Each row is a point. To make a cloud, some directions were put in groups of two or more. Within a group, all points are equally far from the middle, so they leave a hole (a ring in 2 directions, a hollow ball in 3). The other directions are filled evenly. Then the cloud was stretched, turned, moved and blurred a little. Count the holes, and give their numbers of directions, smallest first.

Cloud:
[[  4.8 -16.9  18.5]
 [  4.1 -20.3 -13.1]
 [ -0.3  16.2  20.6]
 [-31.8   0.5   8.3]
 [-29.2  -6.1 -12.3]
 [ 10.3  15.7  -0.5]
 [-32.5   0.2  -8.3]
 [  1.4  11.0  24.0]
 [  4.4 -23.8   9.7]
 [ 16.0   5.4  -5.8]
 [-21.3   6.0 -16.0]
 [ -4.1  -4.3 -19.5]
 [ 13.0 -22.6  -3.7]
 [-18.5  15.8  17.3]
 [-21.6  13.5  17.5]
 [-27.3  16.6   5.5]
 [-17.4  -2.2 -19.3]
 [-27.2 -13.0 -10.6]
 [-23.1 -14.4  10.5]
 [  0.5  -8.9  23.4]
 [  9.6  13.2  -4.7]
 [ 24.3  -6.5   0.9]]
Holes: 1 (3)

Cloud (27 x 4):
[[-12.1   1.5   8.5  17.5]
 [ 12.1   4.3  32.8  -8.1]
 [-16.4  11.8  16.6   0.5]
 [  5.2  21.9  27.1  -1.5]
 [ -3.7   2.6 -10.9  16.0]
 [ -6.8 -35.6  -2.0 -17.5]
 [ -0.6 -37.3 -13.9 -15.8]
 [ 27.6   5.2  10.3   6.1]
 [-13.0 -20.7  18.1   1.3]
 [  2.8 -34.7 -19.9 -10.3]
 [  0.9  14.8  -8.2  11.9]
 [ 23.3  16.7   4.7   3.8]
 [-21.3  -2.3  11.1  -7.2]
 [  5.9   4.9  20.5 -25.2]
 [ 19.5 -29.7  -8.2 -19.7]
 [  9.8   2.4  -9.3 -27.0]
 [ -0.4  12.5 -10.3  12.5]
 [ -0.7   0.7 -22.4   3.7]
 [ 22.6   2.0 -11.0 -18.3]
 [ 15.0 -15.6  10.0 -29.5]
 [ 15.3  23.3  15.0   6.7]
 [ 10.9 -30.9   4.7 -24.6]
 [ -3.3   9.3  -7.8  15.3]
 [ 22.7   4.1  21.2   8.0]
 [ -6.2  -1.1  -3.0  19.6]
 [ 19.0  10.1 -13.2 -10.2]
 [ 17.6  21.1   2.2   5.3]]
Holes: 2 (2, 2)

Cloud (46 x 6):
[[  7.8  -2.7  -9.8  -2.4   7.0   5.0]
 [ -5.7  -8.0  -5.2 -14.6   5.2  16.6]
 [-33.1 -25.8   5.7   5.6   0.4  19.4]
 [-14.9 -16.4 -16.1  15.5   6.2  16.3]
 [-16.2   9.7  -3.9  18.9  -2.4  -9.1]
 [ 10.9 -24.7   8.3  -1.8  -8.8 -19.4]
 [-15.1   9.6  11.1  19.7   9.0 -32.9]
 [-18.9  -8.5  16.3  12.9  12.9  -8.3]
 [-25.9 -12.0 -17.0 -26.7  -6.0  24.4]
 [ -2.5 -25.4  11.8 -11.7 -13.7   1.0]
 [  2.0  -3.1 -19.0 -10.0 -17.8  13.3]
 [  6.1 -22.2  15.3   6.5   7.2   9.8]
 [  9.6 -12.4  -7.8  20.9 -15.4  17.5]
 [ 13.8  -0.7  27.7  22.9  22.1  -1.8]
 [  3.8 -28.0  21.1  -3.0  -6.0  16.1]
 [  6.9 -11.2  15.7  14.7 -30.5  18.9]
 [-23.6  -9.9 -11.1   3.8 -18.7   8.8]
 [ 17.4 -17.8  -6.5  12.3 -23.8  10.4]
 [ -6.9  -7.5   0.3 -21.9  -0.5   5.9]
 [ -7.1 -14.9  31.1  16.0   4.1   6.9]
 [  3.8  -9.9  17.0 -16.2   1.8  15.5]
 [ -5.5 -20.4   0.1 -20.9 -14.2 -12.3]
 [ 15.2 -10.2  19.4 -20.7 -19.4   4.8]
 [-29.7 -11.6  20.8  -5.9  10.7  -7.6]
 [ -5.1 -11.5  -2.8 -12.5   3.7  22.0]
 [ 14.3  -7.5  19.1   1.4 -29.9  23.2]
 [ 11.0 -20.9  18.5 -12.1 -20.3  -9.9]
 [  8.1 -21.1   4.4  16.8 -20.5   5.7]
 [ 10.0 -26.5   0.9  28.7 -20.8   1.7]
 [-24.6 -14.4 -14.7 -39.3 -11.3  32.9]
 [-29.1 -27.4 -12.6   9.3   3.1  22.5]
 [  6.8  -7.0  15.6  21.2  -0.9  10.8]
 [ -6.0 -11.2   6.1  -9.9  17.4   6.2]
 [ 13.2   3.4  26.5  45.3 -25.6   9.3]
 [ -9.4   7.7   3.8 -16.6 -23.3  -7.6]
 [  9.8   3.1  25.2  21.2   1.7   6.0]
 [-14.1  -5.8  -4.3  37.3   0.4  18.8]
 [ -7.1 -11.3   8.2  -6.2  -2.8   8.8]
 [-30.0 -31.9   3.8  11.3  -6.2  -4.0]
 [  9.7  -3.3  19.5 -13.8 -25.1   5.7]
 [-12.7  -0.1  14.4  24.2  19.3  11.1]
 [ -6.5   3.2  -7.8  16.1   1.9 -18.6]
 [  5.0 -29.0  10.3 -25.0   3.5   4.8]
 [ 21.2 -11.8  24.2 -13.1  -8.2  15.0]
 [-29.9  -7.1  11.3  19.7  -7.2  11.8]
 [-13.4   4.4   9.9  24.2  -8.4 -10.8]]
Holes: 0

Cloud, 52 rows:
[[-13.8   3.8  26.7  15.4   0.2  27.0]
 [ 13.3  -6.8  23.1  12.5  19.5   4.7]
 [ 10.2  -3.0   3.8 -23.2  -7.3  -4.6]
 [ -4.9 -27.8  31.0 -12.7  16.3  -4.8]
 [  6.5  -3.4  13.2 -10.3 -14.8 -17.8]
 [-18.4  26.2   7.8   8.1  14.4   8.5]
 [  0.7  23.9  35.8  13.6  15.8  -7.6]
 [  8.0 -14.2  26.7   0.7  26.6  -2.9]
 [ -9.7   3.9  24.1 -27.1   6.7   4.7]
 [ 13.4 -19.6  16.9 -14.4  -7.2  -7.6]
 [ -5.8  23.9  26.0  -6.3  -0.1  19.1]
 [ -8.7  22.7  27.5  -9.6  -3.7   0.3]
 [ -7.2 -20.1  12.6  -8.9  -5.9 -23.5]
 [ -5.8  15.1  -9.3   9.3 -18.1  26.5]
 [-10.8 -21.8   2.2 -21.1  -3.7  25.8]
 [-31.6 -13.9  11.6  -2.7  19.6   9.1]
 [ 19.6  -1.8  27.6  -9.8  -7.4   1.7]
 [-11.0 -21.9  -4.1 -12.8  11.8  23.8]
 [  9.8 -14.7  35.2 -14.5   0.1  -2.3]
 [  4.2  10.2  11.9  17.6   9.1 -16.8]
 [ 21.8  21.9  13.3   5.2  -0.6  12.6]
 [ -2.1  31.9  19.3  11.4   2.7  -6.8]
 [ -3.8  -3.9   8.4  -7.8  13.2 -27.2]
 [  8.0  17.1   0.2  -7.5 -18.1  11.0]
 [ -7.7   1.6  19.7 -21.0  27.8  -0.2]
 [ 19.7  20.0  23.7   6.8  14.1  10.9]
 [-18.6  13.8   0.4  -4.0  18.5  -4.9]
 [ 12.3  11.2  42.1   8.1   4.3   4.4]
 [  0.7   6.9  40.0  19.2  12.0   3.9]
 [-21.1 -22.2  26.2  -3.5  18.2 -13.0]
 [ -8.9 -24.0  -1.6  -7.2 -21.2  10.8]
 [-23.2 -22.0  15.6 -18.9   5.9  18.7]
 [-19.5  -2.6  22.2  20.3  15.8  -1.3]
 [-29.2 -15.7  21.1 -10.7  -5.6  10.0]
 [ -5.9   6.4  -8.3  -9.6 -23.0  19.6]
 [-18.4 -12.6 -18.8  -7.5   3.4  10.4]
 [-29.6  -2.0  11.9  -3.6 -16.2  12.1]
 [-14.4  22.2  18.7   6.9   5.1  29.5]
 [  1.4 -19.1   0.8  11.8   9.2   5.7]
 [-23.7  21.6  11.8  12.0  -2.8  21.1]
 [ -2.1  -0.7   3.6  25.8  -6.6   6.5]
 [-25.7  -5.7  -8.8  10.1   7.0   7.0]
 [ -0.8  25.4  -3.5   9.1   6.2   0.9]
 [-14.7  13.4  19.8   6.8  -0.9  33.8]
 [ -0.6 -21.0  10.9  -4.8 -17.8  20.7]
 [ 21.9  13.2  28.6  11.4   9.9   7.4]
 [  1.5  14.5  39.3  -9.7   0.7  -3.6]
 [-13.3  -8.2  27.8   0.3 -13.0 -14.1]
 [  1.9   4.6   7.6   6.2  14.9 -21.6]
 [  4.0   4.0   2.8 -11.2  23.5  15.5]
 [ -1.2  16.6   9.3   6.3   4.7  37.6]
 [ -8.0   4.0   4.7  -1.0  21.8  29.2]]
Holes: 3 (2, 2, 2)

Cloud (73 x 8):
[[-17.9   0.8 -20.9   5.1  13.7  -3.0 -15.0   5.1]
 [-15.1   7.2  11.4 -25.7  -5.2  15.8  -5.6   1.6]
 [  0.8  14.6 -37.4 -12.2  30.7 -13.0  10.3  12.6]
 [ 20.1   0.8   2.0 -29.9   0.2  25.1 -13.9   5.0]
 [ 27.0  26.1 -40.2   4.4  10.1  -2.0  -7.7   7.0]
 [ -4.4  -6.2 -13.1 -25.4  14.3 -13.8  25.9   3.3]
 [ -4.2 -24.5  -8.0  24.9   5.2   0.1  23.8   2.7]
 [-35.2   9.2  -6.9 -21.5  10.2  -8.3  23.6 -12.6]
 [  9.6  20.8 -19.6  19.3  25.5   4.6  21.3  -5.4]
 [-21.7 -18.2  25.5   2.8   0.4 -26.3   3.7  -4.5]
 [ 28.0  -7.7 -16.1 -14.6   0.1  -4.5   0.3  -7.9]
 [ -8.1   1.5  -2.9 -26.9   5.7 -19.6  10.7  13.5]
 [-12.9   2.3  -8.6 -24.4  31.3  12.5 -10.2  21.7]
 [ 15.6  33.2  -1.5  13.7  21.0  23.0  -1.1 -10.7]
 [ -2.4  -5.0 -35.6   1.6  19.3  -5.0   2.1   9.5]
 [-20.5  -0.1  24.4  -1.5   8.5  -9.0   4.4  12.5]
 [-13.4   8.6  25.0  -2.9  18.4  -9.8  11.8   6.4]
 [  4.5 -39.2  -6.2  -2.9  18.7 -17.3  -2.5 -10.2]
 [  2.7   6.4   9.5   1.8  -6.8  41.0  -1.3 -20.7]
 [ -0.2   7.3  -1.9 -14.3 -24.1   8.5  11.9  14.3]
 [-20.5  11.4   0.7  22.5  10.1  -4.1  -3.3  10.7]
 [  2.0  13.4 -19.9   9.7  30.3  12.8 -14.6  13.3]
 [  1.7 -12.0 -27.6   9.0 -13.0  -2.5  -9.4   8.2]
 [ 13.9  -6.2   5.3  -1.5  21.8  -3.0  25.5  -0.6]
 [-15.7   6.1   2.1  17.5 -19.8  10.0  -5.4  18.8]
 [  2.6  15.1  -0.7  -3.0  29.7   5.9  15.5 -18.9]
 [  1.2   8.1 -17.3  -2.7  -1.7   7.1  -1.6 -22.3]
 [-11.0  13.4   5.1 -32.4  26.4  -6.8   9.9   9.0]
 [  2.7  17.8 -20.0 -18.6  15.0  11.4 -15.8  -8.1]
 [ 18.9  -5.0 -16.4 -25.0  -9.5  -1.2 -11.5  15.1]
 [ -6.6  13.1  16.3  -8.6  -7.7 -33.5  16.6  -4.8]
 [  4.1 -15.9  12.1   1.9  14.7 -12.5 -16.5   7.3]
 [ 14.5  15.7 -15.4 -35.4  24.3  -3.6  10.5   9.5]
 [-14.8  13.9  -5.5  -7.0  32.1 -12.8 -28.1   3.3]
 [-33.9  23.8   4.4 -15.2  23.2  -6.4  22.0 -15.9]
 [  3.5   4.2  -7.2 -31.6  16.6  -9.2  14.5  -4.4]
 [-30.1  16.3   4.0  20.5  -2.0 -20.6  -5.9   7.8]
 [-10.3  34.9 -14.5  -2.8   7.4  12.7   2.9  14.0]
 [-13.6  -5.3  15.6  17.5   8.7 -34.4   0.5  -0.6]
 [-12.7  30.7   2.1  -9.6  11.8  -8.0  17.2 -30.3]
 [ -8.4  13.2  -0.3  -0.5  10.8  -6.9  17.1  32.3]
 [-30.1  24.3  18.4 -17.3  16.8 -13.0   5.0   5.9]
 [ -2.9 -21.1   1.8 -19.4  16.6  -4.7 -19.9  27.8]
 [  0.9  11.9  -4.2 -16.7 -18.6  18.4  10.3 -27.1]
 [ -4.2   9.4   3.2 -14.6  20.9 -10.8  21.1  27.9]
 [-20.6   5.7  -2.0  15.7  14.7 -11.0 -17.3  -3.0]
 [  3.9  22.1   2.4 -24.1   8.3  -8.2  29.9  -4.7]
 [-23.6  27.6   3.7  10.9  -0.5   3.9   2.7  16.4]
 [  1.3  -3.0 -17.3   9.8 -30.2  -2.5  -5.5   8.8]
 [ 11.0  11.2 -16.0 -14.9 -12.0  -7.9 -16.6  21.8]
 [  6.2   0.0  10.4  -9.5  29.5 -20.5 -15.4   6.3]
 [ 12.9  21.5  -8.9   6.1 -17.7 -24.8   2.6   5.7]
 [ 22.8  15.6 -15.2  21.0  -3.2 -14.4   2.3  -8.4]
 [ -1.7  32.6   2.7 -22.4 -13.1 -28.7  10.4  -1.2]
 [ 25.2   5.2  -9.0  -2.2  21.7  -8.7  23.6  -4.0]
 [  0.8  -9.2 -20.1  -7.4  21.1 -24.0  20.1  -9.8]
 [-22.0  -1.8 -12.4 -23.0   5.3   2.7  25.4  17.0]
 [-12.9  -9.7  14.2 -22.5  20.3  -1.7  -9.2   2.2]
 [ -9.0  -8.5   4.5  12.9   6.5  22.4 -15.0  -5.6]
 [ -1.4  -6.0 -13.0  11.1   3.3 -11.9 -40.0  21.8]
 [-12.9 -20.6 -20.9  18.9   2.5  -4.5   0.7  15.5]
 [ 15.0  -0.2 -32.4  -0.2 -15.0  -2.2 -13.3  -1.3]
 [-16.7  16.7   4.4 -12.9  -3.1  31.5  -1.5   8.9]
 [ -1.4 -11.3   6.8 -20.2   5.0  20.2 -31.0  11.3]
 [-12.2  -1.2 -11.7  23.6  20.2 -29.5  -3.0  15.0]
 [ 16.2 -27.9  -3.1  -0.6  -6.6  -6.7 -25.9  20.3]
 [ 27.8 -11.7  -3.8  15.7  12.3  23.4  -7.5  -6.9]
 [  3.8  -9.2 -11.3  27.2 -10.6  23.1 -10.6  18.7]
 [-13.7 -23.6   0.1   5.0   6.4 -10.6   6.4 -26.1]
 [ -0.6   7.1 -21.4  -8.3 -17.1  29.1  -5.9  15.0]
 [-16.1   0.5  12.0  24.1   5.0 -11.8  -8.0 -10.1]
 [-15.4  20.3  13.1 -23.2   5.7 -19.8  18.9 -27.9]
 [  1.2  -6.6 -14.9   4.6   0.8 -25.2   4.3  18.6]]
Holes: 1 (4)
